Each row of a before or after table is a point. The points were changed in one or more steps. Then noise was added and the rows were shuffled. The steps act on columns, c1 being the first. Write out the steps. A step turns or swaps two columns, mirrors them in a line or flattens them onto one, adds a multiple of one to another, or multiplies or shifts one. Angles are multiples of 10 degrees, from the lower column toward the higher: turns from -170 to 170, lines from 10 to 170 but not 90. Use the fewest steps. Two steps may share a column if one is a turn and the other turns, adds or multiplies; they go together, in the order done. Otherwise the lowest column goes first.

Before, 14 rows:
[[ 34  43]
 [ -9 -48]
 [  7  11]
 [-15 -33]
 [-24 -39]
 [ 23  29]
 [ 38  16]
 [-30 -16]
 [ 95  29]
 [ 44 -41]
 [ 32 -10]
 [ -2  21]
 [ -2   5]
 [ 73  60]]
After:
[[  6  -2]
 [ 21  -2]
 [-36 -25]
 [-10  30]
 [-41  46]
 [-33 -15]
 [-47  -8]
 [ 14  38]
 [ 44  33]
 [-15 -29]
 [ 13   7]
 [ 59  72]
 [ 28  97]
 [ 30  23]]
Steps: swap c1 and c2

Before (13 x 3):
[[-47  28  34]
 [  7 -30 -31]
 [-32  54  39]
 [-24  14  14]
 [ 10 -77 -17]
 [-33  19  49]
 [  9 -37 -22]
 [ -7  31  32]
 [ 19  22  48]
 [-49  34  33]
 [  6 -19 -14]
 [  0 -31 -26]
 [-31  29  13]]
After, 13 rows:
[[  6 -19  26]
 [ 20 -30  46]
 [  4  14 -38]
 [-15  19 -70]
 [ 12 -38  47]
 [-10  55 -87]
 [  5  29 -77]
 [-48  22 -32]
 [-20  32 -48]
 [  6 -77  72]
 [ 10  30 -53]
 [ 21 -31  39]
 [  7  33 -82]]
Steps: turn c1 and c3 by 130 degrees; add -0.7 times c2 to c3

Before (8 x 6):
[[-22  55  -3  28 -28  19]
 [-36  53  86   9  -1 -10]
 [ 22  13  38 -45 -29 -12]
 [ 14  62 -30 -50  27   7]
 [ 25   2  36 -10  22 -21]
 [ 28  75  16 -31  23  28]
 [ 76  29 -40  25  -7 -71]
 [ 26  40  33 -45   4  57]]
After, 8 rows:
[[-34  31  37 -36   8 -10]
 [  0 -22  36 -27   5 -22]
 [-34   4  34 -38  40  56]
 [-42 -15 -31 -29  67   8]
 [ 49  11 -40 -63  27 -71]
 [ 18  39  -5  30  50  18]
 [-20 -10  15 -38  79  28]
 [ -4  10  86  36  52 -10]]
Steps: turn c1 and c4 by -70 degrees; turn c2 and c5 by 80 degrees

Before (9 x 8):
[[-54  30  29  33  76 -46 -51  26]
 [-16  12 -37   7  29 -28  39  11]
 [-32  37  60  10  -6  41  25   8]
 [ 13 -44  19  -3   4 -54 -43 -29]
 [-16  -6   0  -7   9  29 -48 -10]
 [-29   9 -81  21 -39 -12   3  53]
 [ -5 -95 -22  33  28  13  40   1]
 [-38 -23  -2   0 -17 -18  25 -45]
 [ -5  13  20  38  24 -43 -47 -48]]
After (9 x 8):
[[ 32  -6   1 -36   9  -7  33  -9]
 [ 14 -94 -24  50  26  -6  -6   1]
 [  9  11 -84  19 -40  31  11  53]
 [ -2  28  29 -11  75  73  59  28]
 [ 51  34  59  22  -4   0 -15  10]
 [-15  10 -36  29  26  30 -28  12]
 [-52 -44  19 -31   4  24  34 -29]
 [-31  11  20  -4  27  31  60 -48]
 [  7 -24  -1  16 -15  42 -21 -43]]
Steps: turn c1 and c6 by -130 degrees; mirror c4 and c7 in the line at 20 degrees

Before:
[[ -8 -21 -18  31 -39  12  33  42 -26  -5  45]
 [-10 -14  -3 -29  58 -33   3  38  36 -15  69]
 [  8 -17  -2 -28   0  38  11 -25  -1 -44   8]
 [ -4  42 -21  -7  46 -31  18  36  40 -27  39]
 [ 16  -3 -12  -2 -64  11 -20  42 -15  14  -3]
 [  6 -38  -9  13 -37  48  27  27  10  38  -3]
 [  7   9  -9 -51   1  15  16 -32 -18  20 -11]
 [  7  10  17  55 -47  15  -4  33 -12  28  30]
 [-41 -26   6  42 -28  33  10  58 -26  -3  13]
 [ 37 -17  12 -24   4  35  30  11 -25   4 -13]]
After, 10 rows:
[[ 32 -30  16  56 -49  34  -4  33 -12   8   0]
 [ -2 -29 -10  14 -37  95  24  26   8 -43   4]
 [ -6  -1  12 -23   5  70  30  10 -23 -16  40]
 [ -9 -24  -8 -51   0  33  15 -31 -20   2   6]
 [ 45   8 -17  31 -39  26  31  43 -26 -18 -12]
 [  3   8   7  41 -30  66   8  59 -24 -28 -47]
 [  9  46  -2 -28   1  74   9 -26  -3  -8   8]
 [ 64  18  -1 -29  57 -66   5  35  37 -12 -23]
 [ 35  21 -18  -8  46 -61  18  40  41  46 -12]
 [  0 -16 -12  -5 -62  21 -23  42 -15  -3  13]]
Steps: mirror c1 and c11 in the line at 40 degrees; turn c2 and c10 by 100 degrees; multiply c6 by 2

Before, 8 rows:
[[-34 -15 -36  -1  48  42  40  39 -62 -29  -9  68]
 [ 48  41  -5  41 -53 -39 -75 -33 -64 -29  13 -35]
 [ 32  -2  74 -26 -49  40  47  -5  -6   7  44   3]
 [ 48 -19  65  11  -7  48 -12   0 -20 -40  39   7]
 [ 27  30  -4  61   8 -27 -39 -37 -28  10  21 -38]
 [-26 -28  33  41 -26  31  -1   8   2 -32  25  17]
 [-17 -17 -29  14  25  59   4  22 -17 -31 -57  42]
 [-58  10  48 -68  60 -22   7  43 -13  40   9  17]]
After:
[[-32 -15 -39  -2  43  52  35  42 -61  44 -17  65]
 [-26 -29  28  44 -25  36   0   6   1  51 -41  12]
 [-54  12  47 -69  58 -22   2  47 -14 -50  23  13]
 [ 42  47  -5  40 -52 -41 -74 -25 -64 -45 -31 -36]
 [ 54 -17  61  10 -12  45 -14  -1 -22  21 -49   7]
 [ 24  29  -3  60  10 -32 -41 -42 -31 -68  -5 -38]
 [ 32  -5  80 -23 -49  39  43  -7  -1 -32 -19   5]
 [-15 -16 -27  10  24  61   6  21 -11  88  11  41]]
Steps: turn c10 and c11 by 130 degrees; add -1.5 times c2 to c10

Before, 9 rows:
[[  8  23  -2 -26  31 -44 -59  33  13 -64 -23  54 -36   1 -69  39 -46 -61]
 [ 18  -6  12 -17 -66  55 -26 -46 -35  28 -18 -24  -1 -30 -37   0  30  -7]
 [ 20   5 -18   8  44  40  17 -17 -39 -62   5   5 -39 -15  30   3  15  48]
 [ 48 -45  71  80 -49  40  31 -37 -17 -53 -44  12  25  -1  48  38  11  31]
 [-20  20  43  62 -37  -5  42  -2 -46 -71  68   0 -22 -20 -68  26 -60  17]
 [ 11 -13  -9  21 -59  54  37 -50  40   0  68 -47 -69 -10  37 -51 -31 -22]
 [ 66  16 -32  21   0  47  29 -57  -3  25 -44 -14  -5   9   2 -14 -23   1]
 [ 52   9  50 -20  39 -28 -44  22 -23  31 -15   4  28  -1  33   4 -17 -21]
 [-17 -45 -15  -3  21 -42  34  12  23   2 -44  59  31 -29 -33 -65   5   7]]
After (9 x 18):
[[ 53   7  65 -21  40  -1  -2  22 -24  29 -16   5  30  -1  32   4 -20 -22]
 [-20 -46 -34  -5 -27  -1  16  12  23   1 -44  60  32 -29 -33 -61   4   8]
 [ 15  -7  27 -19 -67   3 -11 -48 -32  27 -19 -23  -2 -32 -37  -1  31  -8]
 [ 21   4 -25   8  44  -1   1 -17 -40 -61   5   5 -38 -14  29   1  15  46]
 [ 65  16 -44  22 -10   0   2 -60  -3  24 -44 -18  -4   8   1 -12 -23   1]
 [  6  20  35 -28  58  -1 -49  33  10 -65 -25  53 -38   2 -67  40 -44 -62]
 [-19  20   3  63 -20   1  59   1 -49 -69  68   2 -21 -19 -67  28 -60  15]
 [ 48 -44  36  79 -22   0  72 -36 -17 -53 -46  11  26  -4  51  38  11  31]
 [ 11 -13 -31  21 -96   0  23 -52  39  -1  70 -47 -66 -10  36 -49 -32 -20]]
Steps: turn c3 and c7 by 40 degrees; add 0.7 times c16 to c5; multiply c6 by 0

Before:
[[  7 -25 -39  13  39 -17  13  15   5 -54 -19 -57  28 -35 -34   3  18  -2
   61   4]
 [ 26  20  43  16 -14 -12 -14 -11  51   3   7  -2   9   7  19   2  13  -9
  -25  45]
 [ 36  67  42  32  -7 -11  44 -17  -3 -51  19 -32 -14  30  -6 -28  69   1
  -30  15]
 [ 17   1 -46  34  49  29  -1 -30 -19 -45 -42 -52  30 -41   6 -11  42  30
   36   6]
 [  4  13  -6  19  -3   7 -14  11  19  18  50   3 -10   2  -8   0 -34 -10
    2  -4]
 [  3  11   1  13  -6   5  29  17  12 -11  18  46  12  -7  18 -29 -43  -9
   -6  45]
 [ 17  48  35  -3  13  10  48  10  28  11  22  23  19 -19  -5  -3 -10  12
   -9  31]
 [ 21  -7   2   3 -14  25  22  24  46  -4  49  16  26  13  20   3 -14  -6
   -3  -5]
 [  7  24 -48 -11  11  15  14 -36 -21 -48 -43 -19  26 -28  -8 -13  21  -8
   67  -6]]
After:
[[  5 -28 -36  13  42 -11  14  14   8 -53 -22 -57  29 -38 -90   1  18  -2
   56   3]
 [ 15  49  35  -5  12  44  49  12  26   9   0  25  36 -20   2  -2 -11  22
   -7  30]
 [ 19  -5   2   0 -12  35  19  44  46  -2   5  36  39  18  26   1 -14 -12
   -6  -2]
 [  7  30 -51 -10   9  22  14 -46 -17 -51   8 -36  31 -29 -75 -16  20 -24
   69  -2]
 [  3  11   0  17 -11  24  31  10  15 -15  -4  51  25  -7  30 -30 -47 -18
   -3  49]
 [ 39  71  36  37  -8  40  49  17  -4 -52  26 -28  -1  27  25 -26  68   6
  -34  21]
 [  4  12 -11  19  -4  -1 -14  38  19  20  18  21 -16   1  -9   2 -35 -23
    0  -6]
 [ 25  20  43  18 -11 -29 -16   4  51   3  17   2  -1   8  45   4  12 -20
  -24  45]
 [ 22  -2 -48  33  45  15  -5 -31 -18 -52   3 -65  37 -44 -31 -12  41  61
   38   4]]
Steps: add 1 times c7 to c6; turn c6 and c13 by 20 degrees; turn c8 and c11 by -60 degrees; turn c8 and c12 by 20 degrees; add -1 times c19 to c15; multiply c18 by 2

Before, 11 rows:
[[  8   7   1 -10 -22  -6  12 -21  -8  49 -14  -9   0 -10  18  -6 -12 -35
   19  20  41  -9   5  21]
 [ -4  16  51 -38 -19  -8  18  -3 -11  20  10  10  -2  -2  -2   9 -28 -33
   24  -3  -4  -6  -9   2]
 [-41  -6 -11 -14 -35 -34  -3   2 -24 -20  -3  32   3  21 -32  21  -6 -16
   -4 -31   4   3   9  -3]
 [ 14 -24 -47 -18  -3  16  17   4  32 -35   1 -52   5 -14  32 -16  41  13
  -20  18  10  13 -19  31]
 [-15 -45 -29  10 -40  -3  35  18  14  -9   0  33 -12  31 -16  41  27  12
    6 -34 -55  41  49  26]
 [-13 -17 -16   3 -80 -26   9   7 -21 -30  18  33 -12  21   3  48   7  34
    5 -50 -23  19  27  23]
 [-22 -13  -6 -32 -65  -3 -27  36 -15   0   4  29  -3  -8 -33   8   0   2
   13   3 -19   4  -2   8]
 [-22  24   0   7 -19  20  42   5 -16   6 -22 -17   0 -21  27  18  27 -28
   32 -16  28  -2   3  17]
 [ 13  32 -34  17   8  16  44 -33   7  12  12 -11 -11 -38  18 -16  39 -12
   30   2  26   8 -30  21]
 [-11 -20 -28 -36 -50 -15 -25  26 -21   3 -12  13   9  13 -35  38 -26  25
    8 -55 -24  13 -14  -5]
 [  2  25  18 -14 -28  33  19 -52   1  17 -15 -16   9 -11  -1  -7  17 -24
   24   4  24 -18   2  -4]]
After, 11 rows:
[[-15 -45  42  10 -40  -4   7  30  42 -19  -1 -33 -11  30  30 -33  27 -48
    7  33 -55 -29  49   2]
 [ -4  15  -6 -38 -19  -8  -3   0 -34  12  10  -3  -2  -3   2 -10 -28 -92
   25  10  -5  51  -9   0]
 [-41  -5   4 -14 -34 -34   7   8 -71 -18  -4 -31   3  21  12 -19  -6 -77
   -4  32   4 -11   9  29]
 [-22 -12   4 -31 -66  -3  -4  37 -45   8   4   2  -3  -8  24   5   1 -59
   14  29 -20  -6  -2  25]
 [ 13  31   8  17   9  16   1 -36  21  -2  13   2 -11 -39   9   4  39 -72
   31 -11  26 -34 -30 -26]
 [-11 -20  13 -37 -50 -15  -4  37 -63  10 -13 -56   8  13  13 -27 -26 -34
    8  13 -23 -28 -14  34]
 [ 14 -24  12 -18  -2  15  13  -2  96 -36   1  18   5 -13  11  16  42 -47
  -19 -52   9 -47 -18 -44]
 [  8   6  -9  -9 -22  -7 -14 -21 -23  40 -14  19   0 -10   9  -1 -12 -95
   18  -8  41   1   4 -26]
 [-14 -18  19   3 -81 -25  10  22 -62 -30  19 -50 -12  21  19 -43   7 -27
    5  32 -23 -16  28 -14]
 [  2  25 -18 -14 -28  33  -3 -51   4   9 -14   4   9 -11  -4 -12  18 -84
   23 -16  24  18   3   2]
 [-24  24  -2   6 -20  19   3  11 -48  -9 -22 -17  -1 -21   1 -15  27 -89
   32 -18  27   0   2 -32]]
Steps: swap c3 and c22; flatten c7 and c10 onto the line at 110 degrees; mirror c8 and c16 in the line at 10 degrees; multiply c9 by 3; swap c12 and c20; turn c15 and c24 by -120 degrees; shift c18 by -60

Before (10 x 48):
[[ -4   2  12 -54 -56 -45 -16 -54 -13  33  37 -15  26 -16  11  39  -9  -2
   28  75  -5  21  85  24 -14 -24   3 -29 -28   1 -19   9  -7 -68  38  21
  -11 -30  -4  59  -4  -7  38  -4 -58   6 -13  -2]
 [ 32 -27 -22   1 -12  -6  59  48  46  -2 -22 -22  18  -9  17  24   0 -35
  -60  13  31 -14   7  27  54   8   2  19   2 -48  34   8  26 -69 -48 -17
   33 -22   4 -29   7  -6   1 -41   2 -25  48  31]
 [-14  -9  -7 -55 -49  31  32  20   9  46  16  -8  20 -28  11 -16   9 -44
   23 -51 -48  32  55  32  18   7 -12  18  -3  -9  86  -8 -20  25   4  46
  -32 -15  41  -4  45  29  47 -89   8  41 -57  47]
 [-32  34  -6   1  11 -51  41  54   9 -49 -20 -15  43 -42  92   2  10 -25
  -27  -4   0  37  -1  13   5   6  11  30  30 -17  -6 -39  10  30 -49   1
   23  55  56 -26  42 -12 -55  -3 -62  32  25  95]
 [-29 -38 -72 -54 -52 -11   2  36  43   1  37  19  -1 -58 -19  36  27 -35
    4  24  -2  -9 -40   1  -3  -9  62 -13  43 -28 -11 -60  28  -1 -64 -12
   -2 -20 -14 -38   5  28  50  17 -44   5  28  25]
 [-56 -43 -19  30  46 -21 -50 -15  -9  50  25  -6  36 -33   8 -49 -53  10
   46 -44 -13  19 -30  -3 -35  18 -31   9  33   2 -16  41 -24 -25 -20  -2
   -7 -39 -10  -1  31  51  29  25  15 -16  43  46]
 [-25 -26  -1  -4 -22 -28  58 -15  21  -5  32  13   8  45  30  45  22  21
   -2 -25  -4 -12 -51 -46  55 -10 -11   5   4  15  39 -62 -24  12  13 -52
   -4 -49  29  -1 -22 -13 -22  22 -16  16  -2   8]
 [-13  16  -8 -20  -4  -8  -5   3 -13 -20 -66  42  18  13  16  48  73  15
  -33  -2 -25  18   8  43  11  -8  20  -7  40  10  63  -6   4 -25 -42  31
   21  17 -84  44  13 -28  38  16  26 -27 -19  12]
 [-23   2   7 -47  34 -34   0  47 -17  -5 -14  29  -9 -35  18  47  37  -4
   20  39  39  13  10   7   6  22 -11   0 -32  37  51  48  60 -28  38  50
   29   4 -14   7  -1  17  32  -9 -14 -18 -38  18]
 [ 14 -33 -28 -19  32 -23  14  -3 -31 -26  49  32 -11 -14 -46 -44   2  44
  -45  -7  17   5  10   9 -29  20 -39  80 -24   3  48 -11  33 -25   6  36
   -2   5 -36  12  87  21  45 -66  44  59  34   9]]
After (10 x 48):
[[  6  -9  -9 -51 -53  30  32  19   8  45  15 -14  15 -27  13 -15  13 -45
  -40 -40 -75  -5  51  35  23   6  35  16   7  21  82  -4 -18  26   2  46
  -33 -14  39  -2  47  31  49 -87   6  43 -58  53]
 [ 35   7  10 -49  30 -36   4  49 -16  -6 -16  28 -10 -34  19  48  35  -6
  -20  16  55  41  10   3   6  18 -29  -2  18  42  52   3  57 -33  36  46
   28   2 -12   4  -2  25  29  -6 -15 -21 -42  17]
 [-25  32  -5   6  13 -49  39  54   7 -47 -17 -21  49 -41  93   6   9 -21
  -13   9   8 -54  -4  13   5   4  13  28  37   4  -4  30  12  27 -50  -1
   18  55  56 -27  38 -10 -53   0 -64  32  29  92]
 [-12 -28 -17  -2 -14 -10  54  52  43  -1 -24 -26  20 -12  16  19  -2 -34
   45   9  24  -8   5  28  53   5 -10  24 -35 -27  33  46  26 -74 -44 -14
   33 -21   7 -32   8  -8   4 -35   3 -24  45  31]
 [ 20 -35 -28 -18  31 -21  10  -5 -28 -21  51  33 -12 -16 -45 -41   8  45
   16 -35  40 -26   9   3 -26  26 -19  77 -18 -27  47  36  36 -26   8  37
   -5   9 -38  10  85  21  45 -63  35  59  36   9]
 [ 30   0  15 -58 -55 -46 -15 -52 -18  29  34 -12  24 -15  10  38  -9   2
  -32  51 -35  17  84  22  -6 -21 -55 -29   4   3 -21 -11  -5 -70  41  21
   -7 -35  -9  58  -4  -6  40  -1 -56   6 -10  -2]
 [  3 -22  -1  -2 -29 -26  55 -16  25  -7  34  12   8  44  31  43  23  19
    7 -28 -15 -59 -56 -44  47  -9  16   4  19   5  41 -26 -21  14  12 -58
   -3 -49  29   0 -22 -20 -24  18 -14  16   3  10]
 [-36 -40 -75 -51 -47 -13  -1  37  41   5  37  13  -3 -60 -11  34  25 -34
    8  68 -28 -54 -39   0  -2  -9  18  -8  37  -6 -15 -29  34  -4 -66  -6
    2 -20 -18 -32   6  32  52  15 -44   4  32  27]
 [-24 -44 -21  29  46 -21 -48 -15 -13  47  24  -7  36 -32   5 -48 -53  14
  -37 -54  11  46 -27  -1 -33  20  19  11  62  -4 -10 -15 -26 -22 -21  -4
   -8 -36  -5  -1  32  53  34  21  10 -20  41  41]
 [-37  17  -7 -21  -4  -7  -4   2 -13 -25 -63  44  19  15  16  46  73  20
   -5  17 -22 -18  10  48  10 -15  14  -5  25  -3  63  32   6 -27 -40  34
   26  17 -86  45  17 -26  35  17  25 -27 -16  10]]
Steps: mirror c1 and c29 in the line at 130 degrees; add 0.5 times c5 to c21; add -0.7 times c18 to c30; turn c19 and c22 by 120 degrees; turn c22 and c32 by -70 degrees; turn c20 and c27 by -50 degrees
